Each row of a before or after table is a point. One or more steps were done to the points. Then noise was added and the rows were shuffled. The steps act on how far a point lies along the listed directions, d1 being the first. Name the steps. A step turns or swaps two directions, mirrors them in a line or flattens them onto one, adds a multiple of one to another, or multiplies one. Angles are multiples of 10 degrees, from the lower direction toward the higher: turns from -170 to 170, lines from 10 to 170 but not 90. Use the fewest steps. Two steps may share a direction if one is a turn and the other turns, adds or multiplies; they go together, in the order done. Otherwise the lowest direction goes first.

Directions:
(1): [0.02 0.44 0.32]
(2): [ 0.35 -0.26  0.33]
Before (11 x 3):
[[-0.18  0.20  0.08]
 [-0.01 -0.27 -0.52]
 [-0.26 -0.07 -0.57]
 [ 0.05 -0.02  0.03]
 [-0.34  0.68  0.20]
 [ 0.19 -0.04  0.18]
 [-0.08  0.74  0.31]
 [-0.50 -0.18 -0.32]
 [ 0.24  0.28  0.61]
 [-0.12  0.27 -0.09]
 [ 0.03  0.22  0.26]]
After, 11 rows:
[[ 0.19 -0.14  0.27]
 [-0.45 -0.29 -0.35]
 [ 0.36 -0.69  0.23]
 [-0.21  0.13 -0.51]
 [ 0.53 -0.50  0.32]
 [ 0.12  0.18  0.20]
 [-0.20 -0.16 -0.57]
 [ 0.14 -0.23 -0.05]
 [ 0.34  0.05  0.61]
 [ 0.06 -0.28  0.08]
 [ 0.01  0.09  0.03]]
Steps: swap d1 and d2

Directions:
(1): [ 0.03 -0.09  0.20  0.42 -0.52  0.10  0.05  0.53]
(2): [-0.04  0.41 -0.10  0.53 -0.13 -0.37 -0.25 -0.33]
(3): [ 0.28  0.13 -0.09  0.27  0.31 -0.14  0.70  0.10]
Before, 12 rows:
[[ 0.36 -0.01  0.01 -0.12  0.29  0.08  0.78  0.18]
 [ 0.32 -0.05  0.00 -0.10  0.17  0.03  0.61  0.27]
 [ 0.21  0.08 -0.11  0.01  0.38 -0.06  0.76  0.31]
 [ 0.18 -0.19 -0.41 -0.44  0.69  0.04  0.68  0.03]
 [-0.08 -0.22  0.25  0.19 -0.70  0.37 -0.07  0.47]
 [-0.09  0.16 -0.22 -0.40  0.51 -0.06  0.35 -0.25]
 [-0.10 -0.11  0.12  0.27 -0.21  0.24 -0.18  0.20]
 [ 0.06 -0.24 -0.09 -0.55  0.76  0.34  0.40  0.00]
 [-0.10  0.15 -0.02  0.14 -0.08 -0.25 -0.07 -0.25]
 [-0.02  0.19 -0.02  0.14  0.03 -0.06 -0.11 -0.34]
 [-0.08  0.30 -0.15  0.45  0.05 -0.41 -0.29 -0.47]
 [ 0.27  0.11 -0.07  0.01  0.83 -0.15  0.77 -0.10]]
After (12 x 8):
[[-0.11  0.12 -0.05 -0.03  0.05 -0.24 -0.04 -0.32]
 [ 0.21  0.13 -0.06  0.25  0.18 -0.10  0.74  0.43]
 [-0.07  0.23 -0.21  0.14  0.31 -0.36 -0.24 -0.63]
 [ 0.28  0.26  0.07  0.79  0.19 -0.27  0.68  0.26]
 [ 0.38  0.07  0.10  0.26 -0.02  0.06  0.73  0.35]
 [ 0.20  0.04 -0.19  0.75 -0.29 -0.12  0.53  0.61]
 [ 0.08  0.03  0.16  0.77 -0.33  0.12  0.22  0.62]
 [-0.08  0.34 -0.02  0.58 -0.29 -0.19  0.22  0.22]
 [-0.04  0.20 -0.04  0.12  0.02 -0.06 -0.11 -0.35]
 [-0.11 -0.20  0.04 -0.26  0.22  0.32 -0.12 -0.03]
 [ 0.32 -0.02  0.03  0.12  0.00  0.01  0.57  0.35]
 [-0.08 -0.41  0.08 -0.75  0.06  0.50  0.05  0.03]]
Steps: mirror d1 and d2 in the line at 120 degrees

Directions:
(1): [ 0.48 -0.77  0.32  0.19 -0.18 -0.19  0.21 -0.05 -0.09 -0.28 -0.15 -0.04]
(2): [ 0.45 -0.15 -0.12 -0.26  0.19  0.41 -0.31 -0.19  0.56 -0.13  0.44 -0.15]
(3): [ 0.24  0.36  0.17  0.09 -0.39  0.32  0.01  0.57  0.05 -0.23 -0.20 -0.54]
Before:
[[-0.25  0.01 -0.34 -0.07  0.53 -0.12 -0.29 -0.34 -0.01  0.15  0.25  0.38]
 [-0.88 -0.62 -0.34  0.00  0.66 -1.03  0.19 -0.66 -0.80  0.75 -0.12  1.16]
 [ 0.00  0.09  0.22  0.01  0.07  0.17  0.03  0.30 -0.06 -0.13  0.04 -0.18]
 [-0.16  0.02  0.17  0.05  0.07  0.07 -0.14 -0.02  0.02  0.04 -0.13 -0.13]
 [ 0.18  0.09  0.02 -0.18  0.11  0.23 -0.10  0.02  0.21 -0.15  0.07 -0.36]
 [ 0.18 -0.48  0.11  0.31 -0.01 -0.65  0.22 -0.04 -0.22  0.10 -0.28  0.27]
 [-0.05  0.11 -0.40 -0.26  0.22  0.27 -0.07 -0.20  0.18 -0.02  0.50  0.01]
 [ 0.11 -0.11 -0.04 -0.11 -0.05 -0.06  0.13 -0.10 -0.20 -0.03  0.04 -0.34]
 [-0.55  0.73 -0.13 -0.12 -0.11  0.11  0.02  0.23 -0.26  0.18  0.13  0.09]
 [ 0.23 -0.57 -0.01 -0.05  0.17  0.16 -0.10 -0.20  0.29 -0.10  0.25  0.13]
 [-0.54  0.43 -0.48 -0.14  0.66 -0.10 -0.03 -0.59  0.04  0.29  0.27  0.53]]
After (11 x 12):
[[ 0.42 -0.46 -0.02 -0.01 -0.14  0.15  0.16  0.03  0.05 -0.35  0.23 -0.25]
 [-0.16 -0.07  0.14  0.01  0.10  0.07 -0.16 -0.10  0.08  0.05 -0.06 -0.07]
 [ 0.09 -0.36  0.25  0.28 -0.29 -0.03  0.21  0.34 -0.16 -0.16 -0.29 -0.09]
 [-0.23  0.64 -0.10  0.20 -0.13 -0.28  0.06  0.44 -0.16  0.25 -0.32 -0.07]
 [-0.10 -0.02 -0.07 -0.08  0.02 -0.15  0.14 -0.11 -0.31  0.09  0.02 -0.21]
 [ 0.67  0.32 -0.02  0.02 -0.04  0.67 -0.13  0.27  0.51 -0.48  0.12 -0.65]
 [ 0.45  0.04  0.04  0.08 -0.10  0.31 -0.26  0.42  0.16 -0.37 -0.02 -0.44]
 [ 0.13  0.10 -0.20 -0.38  0.15  0.42 -0.27 -0.18  0.33 -0.04  0.64  0.09]
 [ 0.15 -0.42  0.11 -0.06  0.16 -0.18  0.09 -0.24 -0.05 -0.13 -0.04 -0.06]
 [ 0.04  1.37 -0.16 -0.17 -0.42  0.83 -0.33  1.34  0.11  0.04 -0.24 -1.01]
 [-0.13 -0.13  0.13 -0.04  0.29 -0.02  0.02 -0.04 -0.11  0.01  0.16  0.20]]
Steps: turn d1 and d2 by -90 degrees; multiply d3 by -1

Directions:
(1): [ 0.06 -0.16  0.01 -0.11 -0.03 -0.65 -0.15  0.59 -0.52  0.03 -0.58  0.00
 -0.56 -0.13 -0.10  0.04  0.10  0.33 -0.24 -0.03]
(2): [ 0.43 -0.03 -0.45  0.00 -0.71  0.14 -0.18 -0.08 -0.02  0.06 -0.47 -0.36
  0.39  0.17  0.31 -0.14  0.55  0.16  0.15  0.19]
Before (9 x 20):
[[ 0.25 -0.11 -0.58  0.04 -0.38 -0.04 -0.06  0.01 -0.14 -0.03 -0.23 -0.36
   0.14  0.07  0.35 -0.23  0.46  0.11  0.03  0.27]
 [-0.18  0.09  0.14 -0.04  0.25  0.48  0.18 -0.53  0.38 -0.06  0.77  0.07
   0.29  0.07  0.07  0.23 -0.28 -0.19  0.18  0.01]
 [-0.37  0.05  0.36  0.20  0.64  0.60  0.32 -0.46  0.44 -0.10  0.61  0.16
   0.24  0.10 -0.10  0.04 -0.32 -0.20  0.15 -0.21]
 [-0.32  0.11  0.30  0.09  0.44 -0.13  0.09  0.26  0.01 -0.10  0.38  0.19
  -0.29  0.00 -0.22 -0.16 -0.37 -0.24 -0.07 -0.12]
 [-0.76  0.15  0.61  0.23  1.11  0.42  0.43 -0.50  0.56  0.00  1.41  0.67
  -0.08 -0.03 -0.22  0.13 -1.01 -0.56  0.02 -0.31]
 [-0.22 -0.01  0.21  0.02  0.21  0.59  0.42 -0.32  0.45 -0.15  0.55 -0.09
   0.37 -0.16 -0.13 -0.14 -0.34 -0.40  0.14  0.07]
 [-0.14 -0.32  0.14 -0.17  0.23 -0.28  0.06  0.23 -0.09 -0.03 -0.11  0.18
  -0.29  0.11  0.00 -0.09 -0.03 -0.01 -0.20 -0.02]
 [ 0.34 -0.34 -0.36 -0.11 -0.62 -0.32 -0.28  0.39 -0.15 -0.01 -0.66 -0.25
   0.03  0.07  0.10 -0.13  0.12  0.27 -0.02  0.01]
 [ 0.20 -0.21  0.07 -0.13 -0.03 -0.23 -0.01  0.22 -0.02  0.08 -0.18  0.12
  -0.18 -0.04 -0.03  0.10  0.01  0.14 -0.14  0.02]]
After (9 x 20):
[[ 0.01 -0.20 -0.06 -0.08 -0.02  0.26  0.14 -0.20  0.24 -0.05  0.12  0.06
   0.30  0.31  0.18 -0.15  0.05 -0.17  0.05  0.06]
 [ 0.33 -0.15 -0.31 -0.16 -0.44 -0.35 -0.25  0.28 -0.39  0.02 -0.60 -0.26
  -0.17  0.10  0.20  0.15  0.39  0.44 -0.04  0.16]
 [ 0.77 -0.19 -0.90  0.08 -1.33 -0.06 -0.41  0.11 -0.27  0.26 -0.98 -0.55
   0.39  0.36  0.66 -0.24  0.97  0.56  0.18  0.24]
 [-0.29 -0.16  0.28 -0.02  0.45  0.03  0.15  0.01  0.33 -0.16  0.51  0.27
  -0.03 -0.11 -0.26  0.07 -0.80 -0.28 -0.05 -0.27]
 [ 0.25 -0.28 -0.20 -0.11 -0.50 -0.19 -0.03  0.47 -0.33 -0.04 -0.72 -0.41
  -0.11 -0.21  0.00 -0.22  0.30  0.23 -0.07  0.19]
 [-0.38 -0.10  0.09  0.04  0.61 -0.26  0.20  0.17 -0.10 -0.06  0.37  0.11
  -0.43 -0.21 -0.08 -0.03 -0.30 -0.12 -0.15  0.03]
 [ 0.14 -0.12  0.07 -0.07  0.06  0.21  0.13 -0.15  0.34  0.05  0.25  0.14
   0.16  0.06  0.00  0.07 -0.11 -0.08 -0.04 -0.03]
 [ 0.22  0.13 -0.29  0.14 -0.46  0.24 -0.09  0.04  0.06 -0.01 -0.13 -0.29
   0.37  0.25  0.19 -0.35  0.30 -0.15  0.19  0.14]
 [ 0.31 -0.24 -0.32  0.08 -0.43 -0.10 -0.17  0.30 -0.32  0.04 -0.87 -0.39
   0.03  0.21  0.22 -0.10  0.61  0.52 -0.02  0.06]]
Steps: turn d1 and d2 by -160 degrees
